Each row is a point. The last column is the point's height on a tilted bowl or saddle (a function of degree 2), plus a little noise. Count its main directions that bend up, bend down and stay straight.

Points, 11 rows:
[[-.19,.60,-.41],
[-.49,-.22,.00],
[-.19,.88,-.94],
[-.12,.28,-.03],
[.19,-.39,-.01],
[-.21,.11,.05],
[.06,.69,-.50],
[.10,-.22,.09],
[-.40,.05,.02],
[-.11,-.43,-.08],
[.41,.25,.13]]
Directions: 0 up, 1 down, 1 straight

Points (10 x 3):
[[.28,-.50,.15],
[-.07,.29,-.04],
[.36,.52,.49],
[.66,-.70,.94],
[-.29,.13,-.09],
[.23,-.10,-.13],
[-.02,.05,-.21],
[-.22,-.63,.23],
[.17,.25,-.02],
[.02,-.50,.02]]
Directions: 2 up, 0 down, 0 straight

Points (15 x 4):
[[.30,.05,-.41,-.19],
[.07,.65,-.30,-.45],
[.11,.23,.56,-.29],
[.48,.44,-.07,-.37],
[-.66,.32,.06,-.50],
[-.07,.23,-.33,-.19],
[.44,-.65,.02,-.43],
[-.50,.03,-.08,-.27],
[.47,.01,-.13,-.21],
[-.42,-.20,-.32,-.28],
[.03,.15,.40,-.17],
[-.15,.09,.17,-.12],
[.53,.31,-.41,-.36],
[-.90,-.71,.23,-.83],
[-.32,-.23,.12,-.15]]
Directions: 0 up, 3 down, 0 straight

Points (21 x 5):
[[-.11,.61,.39,.30,.47],
[.00,.00,-.26,.15,.22],
[.08,-.49,.65,.12,.50],
[-.12,.26,.22,.43,.33],
[-.64,.36,.37,.46,.61],
[.36,.01,.04,-.35,.27],
[-.31,.03,.03,-.36,.13],
[-.16,.07,-.12,.48,.34],
[-.04,.17,-.05,.24,.21],
[-.12,.10,-.33,.18,.26],
[-.13,-.07,.07,-.94,.46],
[.33,-.11,-.02,.02,.25],
[.18,-.42,-.36,.15,.40],
[-.25,-.45,.07,-.04,.20],
[.09,-.58,.15,.39,.48],
[.23,.24,.14,-.02,.21],
[-.27,-.47,-.34,.63,.63],
[.32,-.25,.39,.00,.31],
[.03,-.54,.32,-.03,.33],
[-.20,-.30,.06,-.17,.13],
[.49,.04,.24,-.33,.36]]
Directions: 4 up, 0 down, 0 straight

Points (42 x 7):
[[-.05,-.01,-.02,.29,.23,-.29,-.12],
[-.62,-.46,.17,.36,-.08,-.28,-.40],
[-.35,.72,-.25,-.36,-.24,-.39,-.26],
[-.58,.49,.06,-.09,-.12,.47,-.21],
[.22,.36,.18,.61,.16,.13,-.06],
[-.79,.30,.52,.33,-.41,.10,-.42],
[.40,-.22,-.05,-.18,-.49,-.46,-.31],
[-.02,.24,.62,-.34,.11,-.05,-.45],
[.78,.30,.63,.19,.42,.27,-.67],
[-.04,.27,.18,-.43,.09,.17,-.20],
[-.10,-.50,-.29,-.49,-.49,-.09,-.20],
[-.24,.30,.79,.14,.40,-.34,-.69],
[.06,.21,.02,-.41,-.01,-.37,-.19],
[.42,-.28,-.56,-.15,-.07,-.93,-.58],
[.05,.27,-.66,.32,.74,-.29,-.21],
[.52,.46,.50,-.57,-.39,-.20,-.51],
[.09,-.49,.03,.45,-.44,.50,.03],
[.21,-.11,.06,.01,-.70,.06,-.04],
[.60,.10,.09,-.53,-.16,.01,-.20],
[.20,-.47,.04,.34,.88,-.06,-.65],
[.05,-.55,.00,-.14,.58,-.17,-.49],
[-.19,-.34,-.16,.11,.24,.03,-.13],
[.63,.21,.46,-.12,-.11,-.53,-.65],
[-.58,-.38,-.40,.30,.32,-.10,-.20],
[-.04,-.30,.09,.06,-.12,.13,-.05],
[.29,.20,-.44,-.52,.07,-.58,-.22],
[-.04,.03,-.19,-.20,.15,-.62,-.20],
[.09,.41,.05,-.32,-.33,.65,-.07],
[.05,.12,.32,-.33,-.07,.13,-.15],
[-.65,.28,-.78,-.11,.21,.00,-.07],
[.55,-.40,-.53,-.18,.45,-.29,-.55],
[-.23,.17,-.32,.03,-.29,.15,.07],
[.08,-.12,.13,.02,.39,-.64,-.43],
[-.40,.21,-.25,.02,.11,.13,.01],
[-.25,.91,.09,-.11,.23,-.15,-.39],
[-.30,.33,.33,-.02,-.09,-.79,-.55],
[-.92,.12,.32,-.58,.24,-.38,-.79],
[-.92,.19,-.41,.28,-.43,.11,-.18],
[.59,-.50,.08,.51,-.16,-.12,-.42],
[.23,-.37,.32,.61,.15,.17,-.18],
[.12,-.31,.39,-.34,-.45,-.15,-.25],
[.68,.14,-.37,-.36,-.36,.13,-.15]]
Directions: 0 up, 4 down, 2 straight
